Each row of a before or after table is a point. One or more steps were done to the points. Then noise was added and the rows were shuffled. The steps act on columns, c1 being the first. Name the steps. A step turns or swaps two columns, mirrors them in a line or flattens them onto one, adds a multiple of one to another, or multiplies or shifts one. Angles are multiples of 10 degrees, from the lower column toward the higher: turns from -170 to 170, lines from 10 to 170 but not 90. Use the fewest steps. Two steps may share a column if one is a turn and the other turns, adds or multiplies; they go together, in the order done. Otherwise the lowest column goes first.

Before, 8 rows:
array([[ 0.006, -0.086],
       [ 0.067, -0.053],
       [-0.042,  0.040],
       [-0.010, -0.016],
       [ 0.025,  0.053],
       [ 0.009,  0.018],
       [-0.006,  0.044],
       [ 0.046, -0.021]])
After, 8 rows:
array([[-0.004,  0.003],
       [-0.023,  0.013],
       [ 0.073, -0.042],
       [-0.001, -0.001],
       [-0.049,  0.029],
       [ 0.041, -0.025],
       [-0.002,  0.002],
       [ 0.043, -0.026]])
Steps: flatten c1 and c2 onto the line at 150 degrees

Before:
array([[-0.045,  0.073, -0.011],
       [ 0.022, -0.058, -0.019],
       [-0.006, -0.037, -0.008],
       [-0.068,  0.022,  0.017],
       [ 0.028, -0.025,  0.038],
       [-0.011,  0.010, -0.023],
       [ 0.013, -0.033, -0.019],
       [-0.008, -0.021,  0.002],
       [-0.013, -0.036, -0.015],
       [-0.017, -0.049,  0.016],
       [ 0.010,  0.007, -0.021],
       [-0.047,  0.006, -0.048]])
After:
array([[-0.006,  0.074,  0.096],
       [ 0.052,  0.031,  0.046],
       [ 0.068, -0.042, -0.086],
       [ 0.053,  0.058,  0.015],
       [ 0.020,  0.013, -0.063],
       [ 0.029,  0.032,  0.051],
       [ 0.033,  0.040, -0.007],
       [-0.027, -0.045, -0.019],
       [-0.005, -0.039,  0.068],
       [ 0.061,  0.073, -0.002],
       [ 0.027,  0.052,  0.004],
       [ 0.032,  0.012, -0.018]])
Steps: shift c1 by 0.040; multiply c3 by 2.5; turn c2 and c3 by 140 degrees

Before (10 x 6):
array([[-0.030, -0.027,  0.055,  0.003, -0.030,  0.008],
       [-0.068, -0.052,  0.062,  0.046, -0.051,  0.007],
       [ 0.011, -0.020,  0.006, -0.038, -0.021, -0.018],
       [ 0.005, -0.028, -0.022, -0.024,  0.069,  0.038],
       [-0.006, -0.004, -0.011, -0.015, -0.035, -0.011],
       [ 0.002, -0.022,  0.012, -0.051, -0.055,  0.001],
       [-0.012, -0.023,  0.008, -0.047, -0.032, -0.078],
       [-0.039, -0.048, -0.048,  0.013, -0.054, -0.058],
       [-0.046,  0.030,  0.063, -0.037,  0.035,  0.076],
       [ 0.041,  0.015, -0.010,  0.052, -0.067, -0.019]])
After (10 x 6):
array([[ 0.000,  0.011, -0.026, -0.018, -0.075, -0.016],
       [ 0.000, -0.068, -0.059, -0.002, -0.037, -0.056],
       [ 0.001, -0.022,  0.030, -0.057, -0.019,  0.012],
       [ 0.000,  0.055,  0.056, -0.029,  0.051,  0.072],
       [ 0.002, -0.051,  0.032, -0.051, -0.066,  0.006],
       [ 0.001, -0.017,  0.016,  0.051,  0.051,  0.041],
       [ 0.000, -0.028, -0.023, -0.031,  0.024, -0.016],
       [ 0.003, -0.022, -0.037, -0.066,  0.018,  0.004],
       [-0.001, -0.044, -0.028, -0.037,  0.025, -0.078],
       [ 0.003, -0.007, -0.033, -0.019, -0.007, -0.012]])
Steps: multiply c1 by 0; add 0.3 times c6 to c2; turn c4 and c5 by -60 degrees; turn c3 and c4 by -40 degrees

Before, 13 rows:
array([[ 0.012,  0.023,  0.059,  0.002,  0.028,  0.043, -0.013,  0.009],
       [-0.015, -0.032, -0.011,  0.038,  0.044, -0.065, -0.013,  0.007],
       [-0.003, -0.019, -0.026,  0.032,  0.027,  0.033,  0.007,  0.026],
       [-0.001,  0.004,  0.010,  0.051,  0.010,  0.014,  0.016, -0.016],
       [ 0.005,  0.023, -0.018,  0.014,  0.039,  0.040,  0.033,  0.027],
       [ 0.023,  0.037, -0.008,  0.028,  0.039, -0.063,  0.011,  0.004],
       [-0.006,  0.014,  0.039,  0.053,  0.043, -0.030,  0.059,  0.022],
       [-0.010, -0.020, -0.015, -0.222,  0.026, -0.008,  0.015, -0.039],
       [-0.008, -0.011, -0.020,  0.059,  0.021,  0.039,  0.003, -0.086],
       [ 0.005,  0.011,  0.025,  0.000, -0.006,  0.017,  0.027,  0.024],
       [-0.096,  0.060, -0.018,  0.019,  0.006, -0.042, -0.002,  0.034],
       [ 0.025,  0.002, -0.028,  0.021,  0.001, -0.037, -0.002,  0.002],
       [ 0.017,  0.002,  0.046,  0.047, -0.015, -0.001,  0.041,  0.014]])
After, 13 rows:
array([[-0.035,  0.016, -0.016,  0.025, -0.027, -0.008,  0.066,  0.065],
       [ 0.002,  0.014,  0.019, -0.007,  0.006,  0.025,  0.019,  0.029],
       [-0.012,  0.004, -0.034, -0.004,  0.020, -0.035,  0.013, -0.006],
       [-0.029,  0.030,  0.037,  0.022, -0.004,  0.035, -0.027,  0.044],
       [-0.030, -0.041, -0.038,  0.003, -0.037, -0.065,  0.010,  0.017],
       [-0.043,  0.050, -0.028,  0.004,  0.005, -0.055,  0.032,  0.012],
       [-0.026, -0.023, -0.040, -0.021, -0.018,  0.032, -0.005,  0.017],
       [-0.037,  0.032, -0.024, -0.025, -0.015,  0.049,  0.016,  0.012],
       [ 0.042,  0.079, -0.027, -0.027, -0.088, -0.041,  0.014,  0.020],
       [-0.019, -0.023,  0.160, -0.067, -0.021, -0.003,  0.017, -0.143],
       [ 0.004,  0.002, -0.005,  0.033,  0.021,  0.013,  0.038,  0.057],
       [-0.007,  0.004, -0.033,  0.036, -0.004,  0.019,  0.011,  0.021],
       [-0.015, -0.016, -0.059,  0.078, -0.017,  0.037, -0.013, -0.038]])
Steps: turn c1 and c5 by 120 degrees; multiply c2 by 1.3; turn c3 and c4 by 50 degrees; turn c4 and c8 by 50 degrees; turn c6 and c7 by -20 degrees

Before (11 x 11):
array([[ 0.010, -0.018,  0.039,  0.044,  0.014,  0.002,  0.011,  0.056,
        -0.065, -0.042, -0.001],
       [ 0.028, -0.027, -0.060,  0.009,  0.038, -0.016, -0.076,  0.046,
        -0.001, -0.029, -0.044],
       [-0.014, -0.010,  0.009,  0.027,  0.072, -0.056, -0.047,  0.046,
        -0.017,  0.036,  0.005],
       [-0.002,  0.002, -0.043, -0.021,  0.022,  0.046, -0.001, -0.040,
        -0.046, -0.055,  0.015],
       [ 0.044, -0.019, -0.006,  0.009,  0.041, -0.045, -0.035, -0.018,
         0.045, -0.008, -0.027],
       [ 0.031, -0.049, -0.032,  0.011,  0.070,  0.013,  0.012,  0.033,
         0.028, -0.004, -0.006],
       [ 0.003, -0.025,  0.023,  0.072, -0.016, -0.022,  0.027,  0.066,
        -0.053, -0.012,  0.073],
       [ 0.005,  0.038,  0.008, -0.009,  0.017,  0.066, -0.056,  0.003,
        -0.024, -0.013,  0.022],
       [ 0.049, -0.065,  0.044,  0.030,  0.009, -0.012, -0.037,  0.059,
        -0.072, -0.004,  0.034],
       [-0.011,  0.036, -0.002, -0.072, -0.013,  0.062,  0.019,  0.006,
        -0.032,  0.013,  0.024],
       [ 0.014,  0.055, -0.048,  0.016,  0.006,  0.056, -0.022, -0.045,
        -0.063,  0.003, -0.023]])
After (11 x 11):
array([[ 0.002, -0.010,  0.044,  0.009,  0.041, -0.046, -0.014,  0.048,
        -0.007,  0.020, -0.044],
       [-0.071, -0.047, -0.072,  0.030,  0.040, -0.012, -0.031,  0.026,
         0.044, -0.021,  0.055],
       [-0.055,  0.012, -0.066,  0.043,  0.042,  0.002,  0.011, -0.009,
         0.039, -0.016, -0.003],
       [ 0.039,  0.037, -0.046, -0.021,  0.044,  0.047, -0.024,  0.012,
        -0.043, -0.009,  0.025],
       [-0.042, -0.035,  0.028,  0.012,  0.073,  0.012,  0.005,  0.018,
        -0.033,  0.031, -0.010],
       [-0.052, -0.003,  0.000,  0.010,  0.054, -0.018, -0.069,  0.010,
        -0.061,  0.002, -0.069],
       [-0.004,  0.037, -0.024, -0.010, -0.001,  0.066, -0.088,  0.004,
         0.008,  0.022,  0.034],
       [-0.001,  0.020, -0.032, -0.071, -0.034,  0.062, -0.012, -0.013,
        -0.001,  0.011,  0.038],
       [-0.039, -0.031, -0.017,  0.028,  0.030, -0.057, -0.018, -0.029,
         0.009,  0.069,  0.007],
       [ 0.038,  0.040, -0.062,  0.016, -0.026,  0.057, -0.050,  0.028,
        -0.048,  0.028, -0.037],
       [-0.064, -0.012, -0.053,  0.072,  0.008, -0.021,  0.038, -0.019,
         0.024, -0.029,  0.117]])
Steps: turn c1 and c8 by 110 degrees; turn c2 and c10 by 40 degrees; turn c5 and c10 by 50 degrees; swap c3 and c9; add -0.5 times c6 to c7; multiply c11 by 1.6

Before:
array([[-0.028, -0.019, -0.016, -0.038,  0.035,  0.025, -0.052, -0.002,
         0.004,  0.010, -0.011, -0.021],
       [-0.029,  0.010,  0.047,  0.001,  0.021, -0.014, -0.030, -0.040,
        -0.018,  0.022,  0.080,  0.014],
       [-0.031, -0.032, -0.001,  0.015, -0.019,  0.030,  0.037, -0.009,
        -0.022,  0.012,  0.104,  0.034],
       [ 0.043,  0.019,  0.043,  0.020,  0.005, -0.021,  0.036, -0.014,
        -0.004,  0.009,  0.013,  0.007],
       [-0.033,  0.023, -0.013,  0.039,  0.004, -0.084,  0.035, -0.002,
        -0.026,  0.046,  0.004, -0.001],
       [ 0.032,  0.015, -0.006, -0.010,  0.003, -0.006, -0.102,  0.012,
        -0.004,  0.051, -0.007,  0.009],
       [-0.027,  0.017, -0.047, -0.075, -0.007,  0.013, -0.094, -0.014,
        -0.014,  0.034, -0.014,  0.035],
       [-0.039,  0.012,  0.023,  0.034,  0.035, -0.007, -0.025, -0.050,
        -0.081, -0.065, -0.010, -0.073],
       [ 0.064,  0.018, -0.014,  0.031, -0.014,  0.023,  0.022, -0.101,
         0.004,  0.052,  0.047, -0.048]])
After (9 x 12):
array([[-0.033, -0.055,  0.018,  0.023,  0.008,  0.024,  0.034,  0.015,
         0.001, -0.027,  0.097, -0.033],
       [-0.041,  0.018, -0.063,  0.038,  0.024, -0.007, -0.007, -0.059,
        -0.092,  0.072, -0.005, -0.014],
       [-0.002, -0.039, -0.001, -0.040,  0.033,  0.029, -0.056, -0.031,
        -0.010,  0.010, -0.019,  0.026],
       [-0.030,  0.045,  0.006,  0.050,  0.027, -0.085,  0.017, -0.009,
        -0.034, -0.050,  0.004, -0.011],
       [-0.037,  0.026, -0.026, -0.002,  0.007, -0.010, -0.039, -0.041,
         0.015, -0.012,  0.089, -0.039],
       [-0.035,  0.029,  0.056, -0.095,  0.007,  0.013, -0.107, -0.004,
        -0.015,  0.004, -0.011, -0.008],
       [ 0.025,  0.038, -0.027,  0.022, -0.030, -0.025,  0.026, -0.011,
         0.020, -0.029,  0.020, -0.027],
       [-0.026,  0.035, -0.014,  0.043, -0.103,  0.026, -0.001, -0.058,
        -0.024, -0.057,  0.049,  0.031],
       [ 0.025,  0.026,  0.016, -0.008, -0.009, -0.005, -0.112, -0.001,
         0.003, -0.017, -0.005, -0.004]])
Steps: turn c5 and c8 by -50 degrees; turn c1 and c5 by -50 degrees; multiply c2 by 2; turn c3 and c12 by -140 degrees; turn c9 and c12 by 40 degrees; multiply c4 by 1.3; mirror c7 and c10 in the line at 170 degrees
